Rows are points. The last column is the point's height on a tilted bowl or saddle (a function of degree 2), plus a little noise. Along how many of its main directions does it bend up, bend down or stay straight?
In the rows, 128 means zero.

Points, 11 rows:
[[146 142 103]
 [ 99 141 100]
 [149 194  97]
 [139  61  75]
 [ 86 215  84]
 [130 147 104]
 [129 116 100]
 [ 75 107  84]
 [134 134 103]
 [ 80  81  76]
 [150  99  93]]
Directions: 0 up, 2 down, 0 straight

Points:
[[140 216 151 147]
 [101 114 104 151]
 [102 115 186 176]
 [150 167 197 222]
 [ 99  91 151 139]
 [120  90 168 136]
 [126 130 172 161]
 [106  94 121 134]
 [100  96  70 189]
 [135 138 128 144]
 [ 96  34  68 162]
 [167 110 103 157]
 [ 98 141 126 139]
 [167  88 188 154]
 [107 146 158 149]]
Directions: 2 up, 1 down, 0 straight

Points (17 x 4):
[[195  92 127 131]
 [112 121 103 109]
 [123  99 116 132]
 [134 133  31 132]
 [151 117 179 116]
 [109 138 163 104]
 [183 156 158 106]
 [110 106 118 114]
 [101 196 223 249]
 [156 143 121 109]
 [144 103 125 131]
 [128 116 103 121]
 [195 126 111  89]
 [173 157 129 102]
 [205  53 171 173]
 [128  94 131 133]
 [109 144  88 100]]
Directions: 1 up, 1 down, 1 straight

Points:
[[169  70 161 116 118]
 [ 95 158 133 159 110]
 [140 107 122 145 135]
 [113 111 128 110 127]
 [203 112 129  66 116]
 [139  69 123 167 120]
 [162 129 120 176 116]
 [122 158 125  56  68]
 [170 176 138 149  89]
 [178 165 226 153  16]
 [131 183 170  99  53]
 [ 72 117 107 102 122]
 [151 115 108  98 130]
 [117 116  43 101 112]
 [186 154 122  75  98]
 [109 167 130 132 105]
 [ 75 106 104  81 109]
 [ 94 143 111 156 130]
 [187 158 170 153  85]
 [ 81 140 153 184  94]
 [ 97 164 152 107  82]
 [199 164 153 127  96]
 [136  87 149  69 101]
 [198 100 133 167 115]
 [ 67  88 169 123  85]
 [ 79 137  74  89 111]]
Directions: 0 up, 3 down, 1 straight

Points, 47 rows:
[[ 74 150 171 107 111 124 105]
 [122  93 177 108  35  63 119]
 [114 109  98 126 120 116 149]
 [191  69 140 139 109 115 168]
 [ 69 130 129 154  69  95 140]
 [138  98  98 142 171  91 167]
 [182 143 145 175 160 161 193]
 [149  94 116 134 141 180 155]
 [141  51  76 120  88  75 207]
 [144 115 153 130 121 189 137]
 [191  69 112 103 113 117 183]
 [ 85 133 102  86  96 138 125]
 [146 147  60 111 125 159 166]
 [ 61 106 167 104   9 122 100]
 [ 67 185 126 161 107 122 168]
 [136 165 133 173 120 144 170]
 [ 93 162 143  67 128 128 109]
 [ 90  85 143 139 162 149 138]
 [127 157 124 170  96 157 160]
 [141  52 143  82  84 160 143]
 [165 153 201 130 130 164 151]
 [122  65  73 162 193  72 192]
 [115 139 117 219 123  95 188]
 [183  94 145 131  63 124 147]
 [119 162  54 154 173 109 197]
 [122  91 133 117 190 127 147]
 [188  85 147 122 181  95 176]
 [ 34  96 100  95 114 131 142]
 [133 119 128 124 109 118 135]
 [226  98 164 162 107 120 173]
 [160 124  56 180  78  92 188]
 [106 125 183 145 161  74 128]
 [ 65 111 143  78 159 130 112]
 [ 90 147 130 126 144 212 158]
 [114 107 173 173 131 144 139]
 [216 114 127 120 103 137 173]
 [154 150 173 134 104 132 132]
 [183 108 163 173 194 103 183]
 [135  88  98  70 177 109 158]
 [112 108 119 185 144 106 167]
 [158  99 120 143 118 152 153]
 [107 176  94 102 145 156 157]
 [163 145  56 140  99 122 174]
 [ 89 115 107 128 149 112 148]
 [151 125 190  89 149 176 135]
 [163 188 120  56 145  91 151]
 [136 129  76 168 101 211 179]]
Directions: 2 up, 0 down, 4 straight

Points:
[[120 168  25  90 125 155 190]
 [126 156  93  99 142 122 161]
 [114 123  56 107 139 179 151]
 [127 121 126 147 103 152 143]
 [ 93 151 178 117 133 121 155]
 [163  85 135 179 136 169 152]
 [134 106  61 131  87 152 139]
 [139 208 102 199 134 184 127]
 [127 153  91  85 128  70 168]
 [130 133 102 196 175  82 147]
 [108 114 132 129 165 166 150]
 [178 127 119  99 129 174 157]
 [ 65  66 147  79 118 151 167]
 [122  98 180 171 147 149 165]
 [120  89 138 137 153 134 161]
 [108 164 142 124 143 109 154]
 [178 123 172 192 127 108 158]
 [165 134  93 124 107 115 149]
 [ 91  94 139 158 155 136 155]
 [ 90 177  72 187 134 156 110]
 [145 213  80 151 104 125 170]
 [115 101 121 123 158 153 154]
 [234 103 110 115 113  82 159]
 [124 147 152  61 129 160 138]
 [173 135 115 111 210  58 193]
 [137  44 179 247 122  61 227]
 [111 141 142 105 111 152 151]
 [ 97 154 161 129 120 144 158]
 [133 179 126 132  79 107 159]
 [208  87  72 138 151 106 193]
 [ 80 124 142  83 141 125 154]
 [126 103  82  74  98  30 188]
 [120  71 149 135 122 160 161]
 [154 132  55  70 105 160 164]
 [109  95 141  87 185 123 164]
 [ 79 140  88 124 150 136 157]
 [ 97 140  93  86 124  59 183]
 [106 161 104  75  89 109 165]
 [151 135  90 168  96 122 134]
 [111 194  83 104 136 129 179]
 [ 94 128 157 133 112 165 157]
 [ 80 171  99 106 171 106 176]
 [193 146 137  97 139 153 156]
 [178  87 217 109  53  51 121]
 [125 101 100 144 135 124 152]
 [156  57 107  68  72 125 142]
 [ 51 122 153 106 114 109 179]
 [ 93  61 136 188 102 127 163]
 [127 199 162 145 199 104 156]]
Directions: 3 up, 1 down, 2 straight

Points, 70 rows:
[[106 151 125 216 116 100 104 124 157]
 [123 119  94 154 249 155 117 192 154]
 [ 91 107 120 179 104 110 120 104 176]
 [194 116 146  84 113 175 174 154 146]
 [120 159 130 146 105  94 159  85 124]
 [145 153 158  61 137  82 201 176 183]
 [147 106  89 114 120 147 145 142 143]
 [137 120 119 124 100 106 100 158 121]
 [111  87 104 145 137 171  43 108 187]
 [118 130 113 136 138 100 163 101 144]
 [129 147 125  66 131  95 142 139 159]
 [ 84  97 128 160 121 110 128 106 165]
 [145 128 174 106 176 174 105 138 151]
 [111 110 151 122 143 121 112  85 145]
 [123  21  91 169 144 133 158 131 249]
 [133 144 144 139 151 133 150 133 156]
 [108 152 105 153 158 145 173 103 162]
 [103 117  84 141  86 194 119 102 154]
 [104 139 132  67 104 122 130 140 145]
 [184 140  72 143 174 103 119 168  89]
 [137 115  90 131 125 108 133  99 150]
 [100 178 118 102 129 154 119 102 157]
 [179 130  79  87 132 131 128 113 124]
 [124 155 144 131 118 137 142  49 131]
 [105 111 129  96 135 105 128 149 131]
 [197 135  82 170 174 153 140  75 199]
 [155  95 157 132 110 127 108 111 147]
 [113 138  90 129 139  95 132 136 130]
 [118  84 171 161 186 124 109  62 173]
 [143 167 106  65  82 138 106 101 119]
 [128  78 139 104  90 178 169  73 149]
 [153 119 133  52 130 104 132 159 136]
 [112 150 125 137 161 189 108 117 192]
 [133 148 150 169 105 115 106 160 125]
 [108 162 170 139 170 127  91  86 160]
 [ 93  87 133 163 164  90 167 152 119]
 [145 126 145 134 120  85  90 125 123]
 [129 145 163 130 102  77 104 129 123]
 [ 90 125 206 169  98  87 128 121  94]
 [ 89 117 109 172 177 164  65  69 242]
 [ 94 121 134  82  54 114 145 117 141]
 [159 167 112 124  76 157 116 143 121]
 [109  53 118 124  82 142 107 109 186]
 [162  68 161 173  99 134 150 140 180]
 [120  79 111 129 134 117 115  58 174]
 [154 105  70 119 162  99 108 104 134]
 [197 112 151 160  86 109 119 100 155]
 [129 108  57 115 153 129 173 176 104]
 [ 93 125  93 110 149 159 169 144 143]
 [127  90 179 163  57 123 145 126 152]
 [197 168 125 142 163 169 203 177 154]
 [144 133  90 103 128 125  60  74 105]
 [ 95  99 117  94 130 135  93 164 109]
 [111 166 133  92 174 142 137 119 188]
 [ 78 145 152 136 197 154 170 177 136]
 [ 63  67 100 144  65 150 132 154 152]
 [124 127 129  77 189  52 180 110 152]
 [ 55 102 143 130 104  96 130 123 129]
 [162 114  96  98  86 138 153 165 122]
 [122 153 133 129 111 119 180 106 137]
 [133 126 102  86 152 132  72 148 105]
 [147  73 181  78  99 161 145 131 115]
 [140 184 100 181 154 111 143 144 127]
 [ 78 145  74 135  91 162 101  92 127]
 [ 64 109 129 197 140 156 148  93 191]
 [138  90 136  88 139  65  89 168  82]
 [158 150  90 169  95 139 127 144 131]
 [160 116 144 188 179 132  79 132 186]
 [160 103 206 169 115 140 143 112 140]
 [121  86 180 138 105 146 142 134 132]]
Directions: 2 up, 4 down, 2 straight

Points:
[[ 95 133  86 109 115 137 128 108 148]
 [117 119 171 123 118 163  88 133 135]
 [136 156 136  98 113 140 170 147 144]
 [144 208 129 177 142 118 176 115 166]
 [139 138 110 169 133  88 184  92 150]
 [123 105 130 102 125 155 139 134 130]
 [144 146 161  88 107 160 151 125 134]
 [137 144 153 177 102  78 106 126 134]
 [113 154 142 139 141  93 161  96 147]
 [126 110 159  78 183 172 140 115 169]
 [131 133 150  97 158 135 106 134 146]
 [166 142 133 131  76 171  62 143 160]
 [204 146 187 104 156 160  93 136 155]
 [133 131 196 143 127 152 157 137 148]
 [105 120 239  80 124 127 165 126 160]
 [ 96 115  79 160 137 115 109 139 146]
 [111 174 143 139 105 138 134 137 140]
 [154 115 151 101 121 114 131 154 127]
 [154 124  32 217  44 108 133 180 227]
 [ 97 133  78 141 157 114 130 121 150]
 [184 112 125  99 146 204 128  60 181]
 [165 124 109 159 150 123  95 123 139]
 [127 174  97 169  85 128  98 121 151]
 [187 192 154  81 121 164 127 222 181]
 [107 132 135 175 139  77 201 181 179]
 [193 131 104 174 135 123 139  85 152]
 [138 103 128 117 169 113 147  67 160]
 [132 151  95 137 182 125  92 103 149]
 [136 114 101 120  71 192 190  76 171]
 [125 183 157 101 109 194 118 120 160]
 [121 152 156  74  80 119 162 151 127]
 [112 107 115  84 183  81 147 128 162]
 [142 116 122 140 107 165  96 150 142]
 [124  70 110 173 157 120 142 117 161]
 [155 128  73 118 119 150 137 134 159]
 [101 100 118  96 116 169 110 147 128]
 [134 122 122  71 107 141 167 115 142]
 [109 137 128  55 182 144 112  61 207]
 [196 159 184 146 106 118 119 162 155]
 [ 85  93 170 124  82  95  88 149 114]
 [ 77  88 110  63 107 130  80 122 138]
 [114 112 109 112  74 119 131 131 119]
 [120 113 200 164 143 200 180 143 172]
 [173 113 151  87 118  84 144 137 135]
 [ 34 167 164 164 154  87  60 112 190]
 [ 89  97 134 181 110 107 141 113 141]
 [129  86 146 137 189  41 138 119 151]
 [112  86 127  95 114 160 122 172 122]
 [168 145 208  60 125  72 108 187 167]
 [135 136 107 118  67  95  82 145 131]
 [102  66 164 169  97 178 159 105 138]
 [ 74 195 122 153 140 164  55  75 214]
 [150  86 132  98 101  77 159 168 137]
 [121 220 167 138  86  96 134  84 171]
 [177 125 179 182 147 108  73 159 165]
 [138 134 104 132 134 153 150 166 152]
 [153 130 118 113 116  67 172 144 141]
 [ 93 169  67  63 147  97 146 106 183]
 [118 101 155 140 111 189 212 114 158]
 [160  65 144 107  81  66 183 101 163]
 [ 97  57 136  98 138 130 117 117 142]
 [111 162 102 159 173 180 138 177 196]
 [108   7 212 137 187  78 163 127 237]
 [182  92  88  88 117 171 155 102 169]]
Directions: 6 up, 1 down, 1 straight

Points:
[[155 148 129 157 145 135 150  73 152]
 [114 107 144 155 117 107 120 166 156]
 [ 97  61 141 112 138 211 134 128 173]
 [ 85 160 128  87 178  94 133 136 183]
 [137 138 159  99 116 103 146  66 169]
 [131  97 185 125 134 153 137 122 180]
 [148 159 130 175  97 111 213  84 186]
 [128  98 116 161  95 104 106 130 163]
 [128 132 101 102 162 134 130 148 154]
 [121  85 101 121 150  93 132 176 157]
 [120 120 100 160 114  80 108 104 159]
 [147  59 107 127  74 132 134 162 172]
 [101 133 157 190 112 108 106 112 191]
 [180 112 118 145 138  88 137 123 149]
 [195  83 113 159  81 126 134 164 161]
 [128 115 129 142 148 175 117 159 152]
 [177  92  64 162 186  74 152  74 192]
 [ 71  94 104  85 142  99 137  72 176]
 [163  96 111 108  68  91 117 155 175]
 [102 140 103 118 182 249 148 104 186]
 [141 140  93 105  77 103 178 102 156]
 [154 118 108 159 176 176 147 120 153]
 [103 127 130 156 112 127  97 169 160]
 [180 118  98  97  91  94 143 140 154]
 [182 114 119 112 115  93  77  85 156]
 [ 94 187 113 136 166 141 105 137 174]
 [123 177 122 211  88 114 143 165 159]
 [194 124  68 149 159 155 148 126 141]
 [141  94 117 142 159 147 126 122 154]
 [122 140 105  88  86 137 158 128 152]
 [124 157 129 141 130 136 106 116 149]
 [ 97  96 101 161 147 158 137 124 155]
 [192 118 145 121 102 132 119 134 136]
 [163 226 111 147 115 134  84  61 151]
 [ 79 186  81  87 143 212 133  90 177]
 [145 123 152 171  89  82  84 166 164]
 [155 166 151 148 141  85 133 169 133]
 [121  61 112 159 144 105 164 125 170]
 [128 154 132 163 167 152 101 139 173]
 [130 113 185 194 131 120 137 138 194]
 [117 101 172  96 135 107  86 108 180]
 [156 183 134 196 133 156 121 102 163]
 [ 85 104 114 148  56 173 111 161 184]
 [ 94 108 110 115 132 198 153  84 154]
 [123 146 104 103 111 118 134 133 139]
 [199 103 149 133  89 134 158 106 156]
 [141 155 134 105 146  84 138 206 145]
 [148 143 143 158  97 149 122 166 137]
 [118 136  91  90 112  62 120 152 162]
 [ 80 169 136 171 126  96 103 141 168]
 [113 210 118  87  85 138 135 162 158]
 [124 184 167 161 145 104 114 112 167]
 [165 110 136 173  72 137 111 180 157]
 [108 122 104 112 133 130 135 180 150]
 [167 116  55 106 113 111 181 115 143]
 [127 159 137 164  49 134 134  96 178]
 [165 167 175  61 160  96 132 124 177]
 [156 164  81 148 147  67 139  99 133]
 [150 124  89 107 167 160 115 113 159]
 [160 163 126 111 143 138 169 103 129]
 [121  98 105 134 123 122 117 123 149]
 [ 62 184 116 117 127 123 101 107 177]]
Directions: 4 up, 0 down, 4 straight

Points (76 x 9):
[[113 133 102 143 105 116 152 136 142]
 [148  98 135 129  91 141  96 120 128]
 [ 92 126 121  96 177 128  76 140 183]
 [145 160 142 110 139 125 149  87 118]
 [ 96 167  77 149  57  54 200 192 170]
 [107 153  93 151 165 135 140 155 107]
 [132 126  98 177 128 156 132 130 127]
 [138 116 179 216  97 116 174 109 159]
 [230 140 146  85  59 115 148 191 111]
 [121 109 101 137 110  99 136 105 129]
 [104 104 183 186 100 110 131 130 114]
 [184 129 151 157 143 112 145 132  92]
 [142  87 149 151 105 113 117 174  90]
 [136 142  86  14 159 191 206  99  63]
 [ 79  92 154  45 130  94 172 108  94]
 [120  41 187 172  55 175 168  63  59]
 [113 161  95 128 120 180  66 131 162]
 [143 139 203 163 106 197 141 166  66]
 [101 112 180 108 147 199 185  86  44]
 [ 76 169  80 111  75 147 175 170 102]
 [ 34 155  88 150 190 105  78  94  94]
 [187 124 196  43  85 114 142 185  85]
 [161 122 135  91  64  61  89 147  86]
 [ 88  98 127 140 166 196 157  95  70]
 [114  81 123 118 167 125 129 162 105]
 [113 197  84 102 131 193 122 189 114]
 [100  95 129 176 159  98  98 135  84]
 [ 65 172 143 135 143 105 106 158 106]
 [123 147 154  89 179 120 129 156 143]
 [140 113 175 149 134 156 134 129  96]
 [ 74 115 118  93 117 145 124 208 117]
 [104 144 150 157  71  92 118 160 128]
 [105 148 103 180 144 113 165 140 132]
 [152 178  84 155 124 102 160 151 158]
 [185 163 142 110 101 151 185 139 124]
 [176 164 145 112 158  61 105 172  67]
 [137 118 178 107  94 114  82 131 119]
 [ 60 103  54  98 125 145 164 139  39]
 [ 98 114 151 142 132 137 137 227  93]
 [101 193 109 131 120  77 205 106 143]
 [128 120 152 107 166 193 126 139 126]
 [ 60 150 146 100 135 104 118 154 124]
 [211 125 104 113 127 137 174 144 129]
 [ 93 116 117  92 172  97  67  94 176]
 [116 134 125  86 100 135  58 144 187]
 [110 126 169 139 136 165 137 112 109]
 [150  49  90 144 164 137 121 116  71]
 [118 143 202  99 144 130 206 169  95]
 [104 142 152 122  40  65 118 152 114]
 [ 98  42 136 121  70 163 124 144  84]
 [174 165 181  78 109 161 122 148 110]
 [155 135 170 150  99  96  76 131  90]
 [146 109 179  73 146 120 128 122 119]
 [145 117 182  75 144  72 139 105  84]
 [170 176 130 112 109 137 160 134 135]
 [ 96 118  85 140 171  98 138  94 109]
 [146 176 115  55 178 160 176  98 105]
 [134 148 113  93  93 160 142 112 137]
 [138 162 163  67 131 131  91 238 156]
 [ 92 194 136 163 191  79 118 128  80]
 [ 91 157 208 107  91 151 224 108  76]
 [ 99  77  89  97  84 123 145 170  86]
 [ 97 178  67 174 104 141 118 102 129]
 [124 124 107 110 130  81 184 104 130]
 [ 81 119 186 135 118 127 137 134 119]
 [150 163 105 183  93 158  54 108 148]
 [134 141 147 164  58 105 161 136 181]
 [116  73 160 104 135 110 145 151  97]
 [137 141  85 120 145 165 100 150 147]
 [125 104 176 139 188 167 127 124  94]
 [134 174 109 115 129 116 171 142 140]
 [166 117 127 109 249  94 127 174  90]
 [174 134 139 137 140 115 143  96 111]
 [105 119 136 150 101  89  82 160  98]
 [138  79 175  88 200  81 149 139  81]
 [137 154 155 194 101  48  89 183  38]]
Directions: 1 up, 4 down, 3 straight

Points, 77 rows:
[[138 137 133 121 166  45 126  97 156]
 [157 134 114 101 117 137 167 139 139]
 [118  81 136 125 139 112  53  80 165]
 [150  96  91 120  88 120 150 116 138]
 [117 156  97 154 193 148 122  70 158]
 [156 158 188 125 111 144 161  82 174]
 [111  95 158 127 151 134  84  84 156]
 [147  91 135  60 138 130  96 154 155]
 [170 135 133 155 194 144  60  85 189]
 [ 70 153 111 175 205 137  63 148 170]
 [100 131 117 141  94  66 147 185 145]
 [ 98  59 186 150  67 146 116 157 181]
 [147  97 106 136  83  85 183 191 161]
 [ 62 146 145 168 157 140  90 116 148]
 [ 65 136 127 141  55 165 173 172 159]
 [109 196 138  86  88  59 197 134 175]
 [139 156 115 112 162 146  94  99 144]
 [130 105 174  96 143  64 122  94 158]
 [147 132 162  83 160  80  93 136 156]
 [122 124  58 199 129 133 100 121 151]
 [115 112 166 162  78 151  93 110 162]
 [124 128 131 172 113  48 108 113 160]
 [ 80  87  68 106  63  90 128 134 146]
 [104 180 195 151 136 140 128 123 162]
 [124 100 106 112 104 177  54 154 162]
 [153 162 119  98 126 119 111 214 165]
 [ 98 116 107 123 100 160 132  99 133]
 [106 159 111 135 145 134 100 108 131]
 [175  72 132 196 127 131 132 117 176]
 [175 119 114 116 135 101  92 176 156]
 [108 142 113 137 161 183  56 156 162]
 [154 120 178  70 145 111 151  84 165]
 [132  85 108 153 136 143 169  82 151]
 [180 178 122 141 127 107  71  87 172]
 [ 81  88 163 149 139 194 106  89 176]
 [ 99 142 117 142  78 125  87  56 156]
 [134 114  94 171 184  57 152  79 173]
 [125 127  84 180  91 199 174 106 168]
 [189  97 143  71 144 138 161 125 163]
 [172 184 140 134 130 154 126 204 177]
 [ 85  87 151 117 174 179 130 105 164]
 [135 111 113 109 161 108  60 157 153]
 [140 152 115 189 152 142 100  97 156]
 [ 74  83  62  89 146 130  62 129 153]
 [136 184 115  63 105 175 223 154 194]
 [ 66 116  99 138 128  38 113 146 152]
 [168 148  70 113 162 118 158 203 171]
 [189 101  60 109 136 148 139 191 174]
 [ 82 175 145 133 154 169 181 179 161]
 [173 117 171 121 117 144 159 144 157]
 [170 153 160 204 108 114 110  49 205]
 [184 185  84  97  97 153 123 146 167]
 [191 142  63  46  85 125 196  69 188]
 [142 116 144 128 115 187  84 145 159]
 [ 57  64 189  40 155  85  79 161 206]
 [157  25 135 165 106 177  97  98 203]
 [ 75 143 108 106 148 187  94 105 147]
 [145 157  88 118  95 112 125 156 137]
 [152 198 107  80 142 142 179 135 165]
 [148 109 148  91 154  62 105 123 152]
 [ 72 180 137  97  56 186 119 139 170]
 [ 63  56 106 117 129  86  72 106 163]
 [132 154  66 177 157 138 134  85 149]
 [116 165 204 128 128 103 131 154 159]
 [188 134 146  83  67 128  94 122 172]
 [162 125 104 104 114 129 104 105 137]
 [156 115 105 115  92 128 117  58 152]
 [128  68 124 113 142 108 132 154 141]
 [ 89  55  83 145 140 137 116 168 152]
 [159  97  82 194  72 116 170 134 170]
 [ 98  67 113  76 135 123 148 163 147]
 [142 102  64 116 155 194  55 106 176]
 [ 94 175 105 137  98  70 218 100 168]
 [147 159 117 104 195 108 144 175 161]
 [100 151 142 102  37  91 135  79 168]
 [ 84 108 114 149 107 120 154 110 132]
 [182 142 109 129  60 134 137 141 159]]
Directions: 8 up, 0 down, 0 straight

Points, 74 rows:
[[121 152 194 161 132 112  64 175 105]
 [218 100 133 131 117 173 139 150 146]
 [158 169 179 181 129 161 154 170 156]
 [142  91 110 164 108 192 172 197  93]
 [ 56 144 107 100 105 105 170  58  50]
 [101 104  64  68 116  38  90 152 123]
 [138  53  96 222 163 212 157 100  15]
 [122  83  85  40 136  67 155 114 121]
 [128 180 143 160 110  31 137 213 114]
 [169 138 139 158 181 165 109 135 133]
 [133 155  97 156 118 146  78 109 117]
 [ 89 127 148 133  98 148 148 141  91]
 [119 104 101 196 175 103 110 127 117]
 [ 99 140 159 151 183 133 178 134 101]
 [192 173 164 127 127 197 114 144 170]
 [119 121 170 165 137 139 156 136 110]
 [148 105 157 111 138 102  76 165 134]
 [169 159 131 117 107 111 153 149 156]
 [128 115 167 150 117  83 123 194 123]
 [164 123 163 181 127 113 122 147 135]
 [126 173 175 151 119 110 116  52  80]
 [ 80  69 151  95 147  54 148 130 149]
 [110 172  71 104 157 139 146  74  71]
 [160 119 155 165  73  89 160  97 100]
 [121 102  82 106  91 141 214 167  76]
 [163  84 149 164 148 153 193  76  75]
 [186 140 147 118  92  60 195  86 124]
 [ 95 150  90 133 160 169 134  97  73]
 [171 166 198 200  71  74  94 130  95]
 [144  98 137 156 238 108 114 227 114]
 [129  99  35 104  95 130 135 132  82]
 [174 157 159 127 155 119 125 144 159]
 [ 88 171  84  90 193 138 189 151  74]
 [114 170 178 138 155 119 187 128 117]
 [ 94  87 151 116 134 125 159 113 103]
 [179 155 147 207 148 107 172 132 140]
 [145 169 139 101 137 124 164  91 123]
 [165 114 144 136 135  94  97 111 143]
 [134 185  83 154 118 144 175 165 128]
 [ 79 136  90 132  88 127 193 138  66]
 [127 165 133 153  72  84 178  90  92]
 [147 113 147 122 140 108 145 125 139]
 [132 198 123 156 165  95 117 125 127]
 [162  97 125 104 141 152 124  75 112]
 [135 107 114 159 128 226 138 153  92]
 [200 183 180 203 129 105  88 107 127]
 [150 138  99 131 106 105 102 119 131]
 [ 93 137 133  52 105 127 149  89  73]
 [183 167  24 125 126 149 124 174 104]
 [142 127 112 132 176 162 102 136 121]
 [ 99  98  75 165 137 127  58 120 127]
 [134 133 105 109  92 113 135 144 122]
 [143  96  93 152  72  99 166 115  93]
 [ 66 122 183 113 106 141 118  98  67]
 [206 129 166 123 158  95 103 115 148]
 [ 68 138 101 120 101 142  60 139  97]
 [ 88 133 139  85 114  82  82  99 120]
 [182  78 130 126 132 173  59 160 122]
 [ 96  76 144 114 108 163 145 125  84]
 [115  90 120 142  93 110 109  98 121]
 [105 187 126 119 196 168 163  53  30]
 [ 72 101 162 106  93 139  83 116  94]
 [ 78 130 110  98  81  61 149  61  87]
 [ 93 119  48 102 130 157 140 216  51]
 [104 132 117  71 136 140 152  59  71]
 [150 168 139 157  87 195  92 135 132]
 [132 121 151 248  62 126 100 142  62]
 [157 105 118 135 109  92  95  53 120]
 [ 99 155 130 143 111 108 110 136 115]
 [169 146 128 105 142 118 151  50 107]
 [ 91 203 144 185 162 126 223 209 118]
 [169  89 114 156 129  92  83  93 135]
 [114 114 172  52 167 166 157 157  72]
 [ 72 138 144 137 162 107 166 126  99]]
Directions: 1 up, 6 down, 1 straight
